Rows are points. Each table stands for the endless flat space through its points: a line for two points, a plane for three, and so on. Write the one point that lies in both, or say that there is none.

First:
[[ 33 -24  17]
 [ 27  -4  11]]
Second (2 x 3):
[[ 42 -10  26]
 [  6  22 -10]]
They share: [24  6  8]

First:
[[-16 -44 -37  39  -3   2]
 [-18 -29 -47  49   5  12]
 [-28 -17 -37  51   9  32]]
Second:
[[-22 -50  23  39 -12   5]
 [-38  -4 -43  35   6  41]
 [-14 -21   4  49  -9 -13]]
They share: [-34 -35  -7  33  -3  32]

First, 2 rows:
[[  1   6 -20   4  30  15  35 -34  22]
 [ -9  16 -34  -4  22  19  41 -34   6]]
Second:
[[  7  -2 -15   9  38  25  31 -49  30]
 [ 15 -16 -31  -5  42  43  21 -65  16]]
They share: no point

First, 3 rows:
[[  8  36   1 -32  37  -8   0 -12  31   0 -16  54]
 [-27   6  39 -22  25 -18  23  -8  -4  -2 -21   7]
 [ 13  46  -6 -42  45   2 -17 -13  36  13  -6  57]]
Second:
[[  2  42  32 -21  33 -14  -4 -25  30  13 -22  -3]
 [-30   6  14 -51  41   6   0   5 -12  15   6  43]
 [-28  12  15 -48  41   4  -2  -2  -3  22  12  34]]
They share: [-14  24  23 -36  37  -4  -2 -10   9  14  -8  20]

First (3 x 18):
[[ 11  26   4  16 -38  12   1 -22  18  47 -31  34 -45  12 -34 -39 -33   0]
 [ 19  40  -8  14 -36  -4  13 -12  16  47  -7  12 -27  20 -44 -33 -35  12]
 [ 24  47  -8   7 -45  -2  19  -8  17  52  -5  11 -27  16 -48 -40 -45  18]]
Second:
[[  8  27 -26  20  -8 -27   9 -27  28  32  -5   7 -14  23 -28  -5  -5  13]
 [ 11  22 -30  11 -11 -35  16 -36  36  39  -1  16 -14  14 -20  -2  -8  22]]
They share: no point

First (3 x 24):
[[ 34  11 -31   9 -21 -21   2 -20   2   6   7  15 -49  12 -31  -3  35  43
   12  24 -41  10 -18  61]
 [ 26  18 -25   3 -16 -17   0 -16   9   1  -3  15 -42   5 -40  -1  36  39
   20  16 -32  14  -8  66]
 [ 38  39 -31  45 -73 -41 -18  14 -54  34 -15  21 -27 -16   5  47 -21  21
  -64  -2 -35  44  10  -3]]
Second, 3 rows:
[[-23  83 -45  27 -65 -15 -16  22 -21  30 -56  26 -70 -23 -37  22  17  28
  -41 -30 -52  20  35  57]
 [ 17  47  -9   7 -33 -31   8  18 -17 -10 -16  10 -30 -11 -25  22   5  24
   -5   2 -16  32   3  29]
 [-17  83 -29  25 -57 -41   8  40 -17   6 -48  14 -70  -9 -33  12   3  34
  -27  -6 -28  14   9  45]]
They share: no point

First (2 x 24):
[[ 27 -53   3 -46  -1  -4  31  13  21  25  29  36 -20   8  12  16  -4 -18
   15   3 -13  -6   7 -38]
 [ 42 -26  21 -25 -31   2  31  -5  27   1  38  27 -20  32  42  25  26 -36
   -9  27  -7   0  13 -29]]
Second:
[[ 30 -36  13 -40  -8   8  33  -4  13   9  45  30 -26  23  23  15  17 -27
  -16   4 -20  -5   5 -45]
 [ 18 -59  33  -3 -12  21   8 -12  24  14  65   2  -8  14  42 -16  21 -53
    4  20   1 -28 -16 -46]
 [ 52  -9  11 -58 -31 -18  42   2  60  28  17  51 -20  20  38  48  27 -27
    8  18   0  -4  24 -28]]
They share: no point

First:
[[ 30 -25  41  -1 -12 -12   1 -24 -18 -17 -26  14   2  40 -27 -46   7   4
   23 -21 -15 -30  11  47]
 [-26  39 -23 -21 -32 -68  33 -44 -18 -37 -18  22  22  40 -51  -6  19  -4
   51 -69 -55 -46   3  19]
 [ 38 -31  48   3 -13  -7  -9 -15 -19 -14 -31   8   1  45 -21 -51   8  -2
   21 -11 -12 -34  19  50]]
Second (3 x 24):
[[ -8  -1  30 -29 -22 -19  -7 -38 -16 -15 -30   0  14  28 -52 -29  11   6
    8 -23  -9 -20  11  51]
 [ 26  -9   0  17 -22 -37  37 -18  10 -33  -6  32   8  32 -38 -51   1   6
   38 -43 -33 -64  31  23]
 [ -2 -13  45 -30 -12 -21  -1 -23 -32  -2 -34  -7   5  39 -26 -12  21  -9
   13 -18 -10 -26   6  59]]
They share: no point

First:
[[-11 -28  -8  40  29 -12 -35 -46  36  18 -55 -22  -2  -1  23 -12  66 -38
  -44 -30  23  36  10   3]
 [ -2 -23 -13  37  25 -12 -39 -53  30  21 -47 -20  -6   7  13 -17  67 -30
  -34 -39  20  39   2   4]
 [-83 -50 -58  10 -17 -60   3  16  42  -6 -23  -2  42  25   7  34   4  -6
  -52  30   5  30  68 -47]]
Second:
[[-36 -36 -43  16  10 -21 -18 -21  36  10 -32 -12   8  28   7   7  22 -14
  -23  -6  -1  24  32 -23]
 [-32 -27 -52  16  12  -7 -19 -30  44  21 -46 -17  -3  22  12  20  15 -25
   -6  -1  -5  19  34 -33]
 [-47 -59 -16  19   2 -59 -22  -2  20 -13   1   5  36  39  -5 -26  42  15
  -66 -20  16  42  24   3]]
They share: no point

First:
[[ 28  -2   5  18  42 -30  53 -49  10  51  53   1 -45   2  25 -20  16 -54
  -51  29  15  29  38  52]
 [ 44 -46 -53   1  21  -3  14  -5   3  19  14 -48 -13 -22  26 -62 -33   2
   -4   7  40 -33  -3  24]
 [ 34 -20 -19  12  27 -12  38 -22  10  30  29 -20 -30  -7  28 -44  -5 -24
  -24  14  24   2  20  43]]
Second, 2 rows:
[[ 21 -41 -46  16  31 -23  16 -55  22  27  19 -26 -33  -9  21 -12  -4 -25
  -44  -1  48  -6  18  20]
 [ 30 -33 -41  10  30 -20  25 -47  14  34  29 -26 -27 -10  26 -21 -11 -24
  -35   9  41  -7  15  24]]
They share: no point

First (4 x 24):
[[-31 -27  31  -2  42 -14  36   0  -8  44 -36 -51  10  43   3 -26  -1  21
   18 -29  -1 -15 -53  34]
 [ -5 -25  33 -44  30  30  16 -36 -44  12 -42 -27  52  19  -9  -4  33  45
   70 -27  41 -69  -3  44]
 [-17 -26  36 -18  36   9  29  -8 -28  33 -33 -30  27  21  -3 -25   6  33
   39 -24  19 -38 -29  46]
 [  9 -52  26 -46  48   5  13 -46 -18  31 -45 -36  35  59  15  -9  28  21
   51 -58  15 -46 -29  64]]
Second, 4 rows:
[[  0  14  51 -11  35 -26  31  -8 -36  15 -70 -21   5 -15  -8 -31 -23  64
   37 -17 -21 -31  -7  23]
 [-22  -6  44  -7  26   1  24   0 -41  22 -43 -39  20   4 -12 -20  -1  52
   44  -8   4 -43  -4  25]
 [-52 -40  36 -23   6  -1 -10 -16 -47  36 -25 -37  36  22 -30  -8  -1  52
   64 -24  14 -39  12  15]
 [-36 -22  43  -3  11  10   3  -8 -56  27 -34 -49  33  17 -16 -11   1  60
   57  -9  15 -55  21  23]]
They share: no point

First, 3 rows:
[[-29 -57   4  13  -4  39 -15  -7   0  -9  37  47  62 -26  26   3  17 -46
    4 -27 -45 -18 -15  18]
 [-44 -34  24  -5 -20  38   4 -14 -25 -29  35  45  28 -20  12  13  42 -29
  -16 -35 -30  -5   6   2]
 [-53 -18  34 -15 -29  36  14 -18 -45 -41  33  41   3 -18   2  20  57 -16
  -26 -39 -18   2  23 -10]]
Second, 3 rows:
[[-60 -33  12  52 -42  65 -45 -25   2 -15  30  25   5  -9  29 -40  57 -66
    5  29 -38 -44 -16  39]
 [-25 -30   1  10 -12  26 -15   9 -23 -21  48  37  21 -33  -1   7  23 -31
    1 -21 -16 -14   7  -6]
 [-44 -33   8  22 -12  47 -27 -17 -18  -9  36  31  19 -15  17  -6  37 -44
    3 -11 -42 -20   6   3]]
They share: no point

First (2 x 24):
[[-57 -16  -2  28  25 -34  31  27   4   8 -25  34  28 -29  29  36   1  -1
   11 -21   9  28 -49  19]
 [-27  19  18  18 -10   1   1  -8 -46  28  -5  19  38 -44  44   6  46  19
   -9 -41  44  38   1  29]]
Second:
[[-33   4  11  30   0  -4  22   4 -29  23  -4  17  43 -34  44  23  33  12
    4 -37  39  29 -10  17]
 [-27   3  12  38  -4   5  31   2 -32  26   5   9  52 -30  50  28  38  13
    9 -41  48  24  -1   9]]
They share: [-39   5  10  22   4 -13  13   6 -26  20 -13  25  34 -38  38  18  28  11
  -1 -33  30  34 -19  25]

First (4 x 24):
[[-31 -14  22 -34  47 -26  52  38 -26  -2  -8  -3  20 -29  50 -16  48  10
  -45 -17 -43  -9  10 -35]
 [ 17  -6 -62 -42  25 -16  16  -6  16  30 -27  39  22  -7  15   9  -4  -7
   -3 -51 -40  17 -17 -55]
 [ 18 -30 -45 -18  11  -6  24  -9  15  -6 -25  38  31   2  35 -11  12 -16
    1 -29 -39   9  -1 -25]
 [-19 -13   2 -34  37 -26  46  29 -14  -1 -18  14  22 -17  46 -12  38   3
  -35 -22 -45   0   8 -37]]
Second, 4 rows:
[[  0 -56 -45 -18  37  -9  45 -16 -17  11 -33  67  20   0  19 -13  15  -4
   31 -50 -48  30 -31   5]
 [ 24 -24 -24 -31   5  17   6  -3   0   5 -18  -7  28  -8  34 -32   6 -24
  -28 -38 -10 -23   8 -25]
 [-22 -36 -23   4  43 -41  63  10  17 -33  -3  49  32 -16  55  13  49  14
    9  10 -76  26  -1 -27]
 [  8 -37 -23 -24  23 -12  42 -10 -23   9 -33  59  31  -6  19 -21  22  -9
   13 -56 -47  24 -13 -15]]
They share: [  6 -31 -25 -18  21  -6  30   0   3  -7 -15  21  29 -10  39 -15  22  -9
  -9 -24 -37   0   1 -23]

First, 3 rows:
[[-13  41 -36  30 -10  17  -6  57  -5  29  15  67   5 -28  -4  -6  20  10
   57  -3 -12  45  41 -10]
 [-11  56 -37 -12  -9   9 -18  56  -3  13  -4  77  -2 -11 -32  13  35 -14
   19  -6 -23  43  34  15]
 [-47  -4  11   4   3  13 -42   4   1 -19   8  -3  34  13  12 -39  55 -22
   23 -22 -15  -1  10  -5]]
Second, 2 rows:
[[-19  36 -28  13 -16   2 -20  26   0  -5  13  31  20 -16   3  -5  26  -2
   46 -37 -12  46  39 -26]
 [-24  26 -25  12 -10   9 -18  26  -5   4  11  34  18 -15   4 -10  32  -6
   41 -28 -10  38  33 -16]]
They share: no point

First (4 x 24):
[[-55 -44  55  30  42  14  22  15 -21  36  12 -15  -6  59 -57 -35  29 -53
   37  82 -31  21  10  58]
 [-51  28  21  62  16  31  11  11  53   2 -22 -17  43  28 -52   3  -1 -65
  -15  -6 -39  13 -54  43]
 [-31  -2  -5  42  -6  44  22  15   9   6   0   3  48  47 -15  25  -7 -65
  -11  34 -79  57 -14  64]
 [-47 -14  21  42  16  37  15   7   7   8  14  -7  37  60 -38   3  15 -69
    5  50 -59  41 -14  65]]
Second (4 x 24):
[[  -7  -13   45   11   28    2   42   18   26   63  -43   -8    9   29
   -50  -48    5  -52  -12   45  -56   14  -15   47]
 [ -21  -23   17   63   35  -15   26   16   -2   37  -15  -21  -19   -2
   -34    9  -24  -33   -7    5  -20    8  -21   33]
 [ -70 -103   24   80   -7   24   38   77  -30   -3    6  -76   23   16
   -25    3  -11   -7  -51  -21  -54   72   43   26]
 [ -42  -53   38   36    3   25   46   57   -1   34  -29  -35   22   30
   -36  -36    2  -30  -25   20  -63   48   19   42]]
They share: no point

First (4 x 24):
[[ 35 -24 -44 -23 -13  31 -23 -48  26  17  49 -15   3 -10   8  28  29  11
   -8 -47  11  50  -2  -5]
 [ 62   6  -4 -35  -4  21 -14 -33 -12  13  43  -8  22 -28   5  23  14  37
  -34 -13 -24  40  -3 -14]
 [ 62  30  36 -23  32  -7 -32  -3 -14 -27   1 -10  26 -10 -37   9 -28  69
  -18  21 -56   6  17 -44]
 [ 19 -13 -34  23  26  11 -12 -11  13 -19  16  13  -1  24 -40  18   6  21
  -11 -42  -3  37 -18 -37]]
Second, 3 rows:
[[ 49 -38   4   1  50  43 -28  -5  -8 -24  33  21 -26  46 -15  23   5  33
  -16 -30  13  40  27 -31]
 [ 31 -20 -17  16  41  34  -7 -11 -23 -30   9  45 -23  25 -15  20 -10   6
   -4 -27  28  61  12 -10]
 [  9  18 -52  17  -2  -5   4 -29   4 -12  -3  17  18 -22 -31  15  -7   1
    0 -30  -3  52 -33 -11]]
They share: [ 31  -8 -24   3  17  13 -18 -19  11 -11  22   2   5   9 -27  19   6  27
 -12 -32  -9  35  -8 -30]

First, 3 rows:
[[ -4  -6 -61   6 -10  28 -17  12 -10  40 -27  12 -48 -27 -24  37 -28   8
   37  46 -20   7 -25 -12]
 [  7  19 -56  15   2  -3   7  20 -54  -4  17  28 -28 -34 -39  50   8  39
   -7  37 -44 -21 -39  11]
 [-30  14   1 -10 -41 -49 -50  59   7 -30  43  48 -32 -50  22  30 -34  -2
   54   4 -16  31 -13 -11]]
Second, 3 rows:
[[-27  -1 -26 -19 -17 -20 -32  55 -25   8  11  52 -44 -51   9  51  -2  15
   18  43 -32   3 -17  -8]
 [-51   8 -17 -28   7 -38 -62  37 -31 -10   2  43 -47 -72  -9  75 -32  42
   48  16 -47  12 -35  13]
 [-20   4 -29  -9 -19 -17 -29  45 -19   3  13  42 -40 -45   1  44 -12  13
   26  34 -28   7 -20  -7]]
They share: [-13   9 -32   1 -21 -14 -26  35 -13  -2  15  32 -36 -39  -7  37 -22  11
  34  25 -24  11 -23  -6]

First, 3 rows:
[[-32 -26 -61 -21 -46  -1  55 -15  12 -41 -18   1  33   7 -33 -41 -14  11
  -34  -5   4  51 -40 -58]
 [-15 -11 -18  12 -38  13  16 -46 -27 -45 -40  18  -1 -42  14  -5 -34 -27
   -2  -4  16  10 -53 -32]
 [-25 -29 -50   6 -54  15  46 -20  -3 -55 -44   2   7  -4 -20 -23 -24  -5
  -24 -12  22  44 -57 -60]]
Second, 2 rows:
[[-30   1 -27 -30 -20   8  23 -26 -17 -20 -17  25  38 -13  -4 -40 -23   0
  -25  -2  -2  17 -23 -40]
 [-29  11 -24 -31 -14  17  16 -23 -24 -17 -21  30  41 -10  -3 -40 -27   5
  -30  -1  -5   7 -18 -49]]
They share: no point

First, 4 rows:
[[-22  -4 -26  54   9 -14   9  12 -22 -17 -60 -12  44  20 -31   0  30  21
   10  15   6   5  28  37]
 [-18 -10  -6  53  12 -21  11   6 -30 -10 -60  -4  50  25 -50   1  18  13
   -7  18  -2   0  12  36]
 [-18  -9  -5  48  10 -15   2  20 -47 -11 -58  -3  44  26 -57   4  17   6
  -18  11   3   9   6  31]
 [  2  11   1 -18  15 -29 -33  24 -10  -8  -3 -48  35  11 -34 -75 -12  -6
    4  27  -3  11  40  10]]
Second:
[[  7  24 -51  -9  22   9  24  14 -52 -25 -29 -58  71   7 -29 -34   4  -5
  -11  38 -23 -11   8 -10]
 [  1  -6 -36  22  26  -1   5  45 -43 -18   2 -58  65  16 -27 -73  39  -3
   14  44   2   7   6  -3]
 [  5   2 -43  12  27   4  14  36 -48 -21  -5 -60  70  13 -27 -63  30  -5
    6  45  -6   0   4  -8]]
They share: no point

First:
[[ 32 -46  -1 -37 -25 -22 -41 -23 -11  16 -15 -23  16  -7 -47 -15 -25  -3
   -4  -7  35 -23  18 -22]
 [ 35 -24 -15 -23 -30 -41  -8 -16 -19  -5 -34 -36  46 -21 -10 -12  14  33
    7 -44  -8 -23  54 -34]
 [ 29 -29 -13 -34 -39 -45 -17 -19  -1  -6 -22 -17  16  -3 -15  -7   4  18
  -14 -38  19 -33  36 -26]
 [ 49  -8   3 -44  -6   2 -65 -64  -2  59 -24  -7  35 -36 -75 -25 -42  13
   28   6  40  12  33 -34]]
Second (2 x 24):
[[ 28 -31 -18 -33 -24 -26 -35 -28 -10  12 -14 -10   4   5 -41 -14 -22   1
   -9 -20  38 -34  35 -30]
 [ 40 -63  10 -49 -24 -62 -39  -8  10 -16  10 -22  44 -15 -45  -2 -22  13
   -9  16  26 -34  11 -30]]
They share: no point

First (3 x 24):
[[-31 -37   1 -13  33   7 -48  13  33  54   4 -27  -1  30 -31   4  22 -12
   37 -21   3  53 -25  22]
 [-35  -2 -26 -16  31 -15 -26  52  30   9 -41  25 -16  26   8  31  39 -15
   -9 -10  42  33  28 -31]
 [-37 -37 -17 -40  30 -11 -75   4  21  54 -26 -24 -31  54 -10  -8  -5   6
   28   3  -6  83 -13  -5]]
Second:
[[-32   8 -16 -27  34 -32 -30  37  14  12  12 -26   7  55  18   9  30 -18
    1 -16   3  71  12 -17]
 [-46  -7 -17 -20  39   4 -61  58   8  14 -34   7 -34  30 -22  25  29 -24
  -18 -42  26  39  26  -9]
 [-19 -15   3 -17  38 -12 -13  23  40  40 -16  -4  -6  24  -3  13  49 -14
   21   5  17  41  -1   7]]
They share: no point

First (3 x 24):
[[ 41 -15 -35  33 -36 -32  19  27  33  -8  18   1  22  36  41 -11  44  18
   35 -31  -2 -13   7  17]
 [ 20 -33 -20  21 -33 -56  49  18  48   7  27  13  16  39  29 -29  20  15
   44 -40 -29 -28  16  47]
 [ 52   3 -57  65 -26 -28 -13  48   2   6  -3   2  50  58  34  16  57  20
   59 -46  37 -15  31  27]]
Second:
[[ 22 -13 -27  34 -38 -26  37   7  32   4  34   0  18  21  40 -16  67  19
   36 -38   8  -2  22  10]
 [ 40  -9 -23  10 -39 -21  10  11  36  -9  35   4  10  36  45 -16  59  26
   61 -44   7 -10  12  33]
 [ 49 -29 -43  53 -34 -68  35  68  49 -10 -14  -5  39  49  42  -5   0  13
   24 -36 -43 -58 -15  28]]
They share: no point

First (4 x 24):
[[  9  57   1 -43  15 -14  -6 -35  35 -56   4  16 -11 -18  55  17   3  -7
  -22  31 -22   7 -26  44]
 [ 28  14  17 -26 -18 -29  20   2   9 -29 -14  14  -5 -22  36 -12  16  33
  -36  12 -44 -24   4   9]
 [ 13  39  24 -19 -33 -57   6   7  27  13 -20  42  33 -48   8 -16  53  38
  -55  10 -34 -54  84  16]
 [ 30  14  12 -32  -8 -18  20  -6   9 -46  -8   6 -17 -14  47  -5   2  24
  -27  15 -42  -9 -26  13]]
Second, 4 rows:
[[ 21  49  13 -29  -7 -31   1 -12  38 -15   1  15  -3 -34  22  -1  31  21
  -39   9 -28 -38  11  28]
 [ 16  26  -2 -26 -10 -15   5   1  57 -19  18  37  13  -6  40  19  35  35
  -19   5 -52 -41  21  14]
 [  8  20  23 -14  -5  -3   8  16  10   0  14  30  21 -20  43  10   7  37
  -26  27 -50   0  53 -13]
 [  1   7  30 -13 -10   5  16  27   7   0  17  44  37 -16  53  10   3  47
  -26  31 -58  11  67 -27]]
They share: no point

First:
[[  7  49 -32 -13 -16 -12  67  14 -11  19 -40  44  -5   1   5  45  44 -18
  -27  20 -46  34  -2  48]
 [ -4  37 -31 -30 -27  13  59  20  -3   7 -37  49  -3 -20  -3  34  42  -6
  -34  13 -52  32  19  39]
 [ 14  23 -24   1  -4 -22  38   7 -32  38 -41  24 -14   3   1  27  33 -22
  -38  34 -34  43   1  36]]
Second, 5 rows:
[[ -10    6  -53   -8  -20   -2   32   23  -22   16  -85   10  -17  -35
   -25   24   63   19  -41   -2  -74   26    7   57]
 [ -20   12  -50  -14  -28   10   27   29  -14   15 -105   -6  -10  -56
   -19   26   54   29  -56   -7  -94   10   18   74]
 [  41   24    2  -19  -19  -35   44   -1  -32   29    6   78  -27   22
    29   45   -3  -58  -46   63  -19   53   -7  -19]
 [ -19   32   -9    4   17    2    6   40  -73   -4  -72   27  -13  -14
    -5  -23   63   40  -16  -24  -20   45   31   41]
 [  32   -3  -64  -25  -28  -14   65    5   -2   32  -36   42  -18   -5
   -28   60   42  -43  -52   45  -67   47  -28   23]]
They share: no point

First:
[[-17 -34   7   7  16 -50  26 -31  37  14  41  17  17  20  31  24  52   1
   49 -16   3 -48  21  29]
 [-24 -38  13  13  21 -60  23 -31  38   4  47  19  22  28  39  17  62   8
   55 -17   0 -54  23  28]]
Second, 4 rows:
[[ 53 -55   0   7   8 -42  62 -29  36  25  18  57 -19 -18  28  89  15  11
  -29 -58  15 -24  64  61]
 [-26 -13  -7 -11   8 -24  20 -34  32  36  30  -4  20  13   6  15  39 -21
   65   3  10 -41  -3  20]
 [-12  -9 -21 -15  28  -4   0 -60  20  22  42  10  14  23  14  15  27 -25
   65  13 -12 -75  -9  50]
 [-14 -35  17   1 -18 -60  68   4  48  50   2   2  16 -15  -2  43  47   1
   27 -39  50  17  33  -6]]
They share: [ -3 -26  -5  -5   6 -30  32 -31  35  34  29  13   7   4  15  38  32 -13
  37 -14   9 -36  17  31]

First (4 x 24):
[[-39  34 -44 -34 -12  46  66 -46   8  18  16  41  35 -37  20  -8 -60 -23
    6  30 -54 -15  17  -1]
 [-31  14  -2   4  18 -23   7 -29  55   3  -6 -41  30  40   6  16   4  -5
  -20  24  17 -12 -27  60]
 [-45   4 -48 -40  -2  34  54 -60  24  18 -10  25  45 -21  28  -6 -28  -9
    8  32 -26 -31  15  37]
 [-54  -1 -56 -31   7  38  58 -67  28  14  -3  17  34 -17  12   5 -26   4
   -9  21 -24 -25  12  36]]
Second (4 x 24):
[[-53  16 -29   4  26   6  19 -34  28  51   9  14  35   3  25  39 -37  -2
  -34  17  42 -32   3 -16]
 [-30  41 -10 -27 -27  -1  47 -26  27 -26  10 -39  28   6  13 -29 -17 -18
    6  42 -76  16 -31  70]
 [ 12  31  -4   7  39  41  27 -54  69  -4  -4  43  14  20 -39  19 -29 -42
    6   8  -8 -24  21  30]
 [-38  17 -31 -29 -21 -16  45 -21  16   0  17 -26  47  -7  18 -10 -36 -11
   -2  27 -35  -2 -19  34]]
They share: [-33  28 -18 -10   4   7  33 -33  33   9   8  -5  30   6  10   6 -28 -15
 -10  26 -17 -10  -9  28]
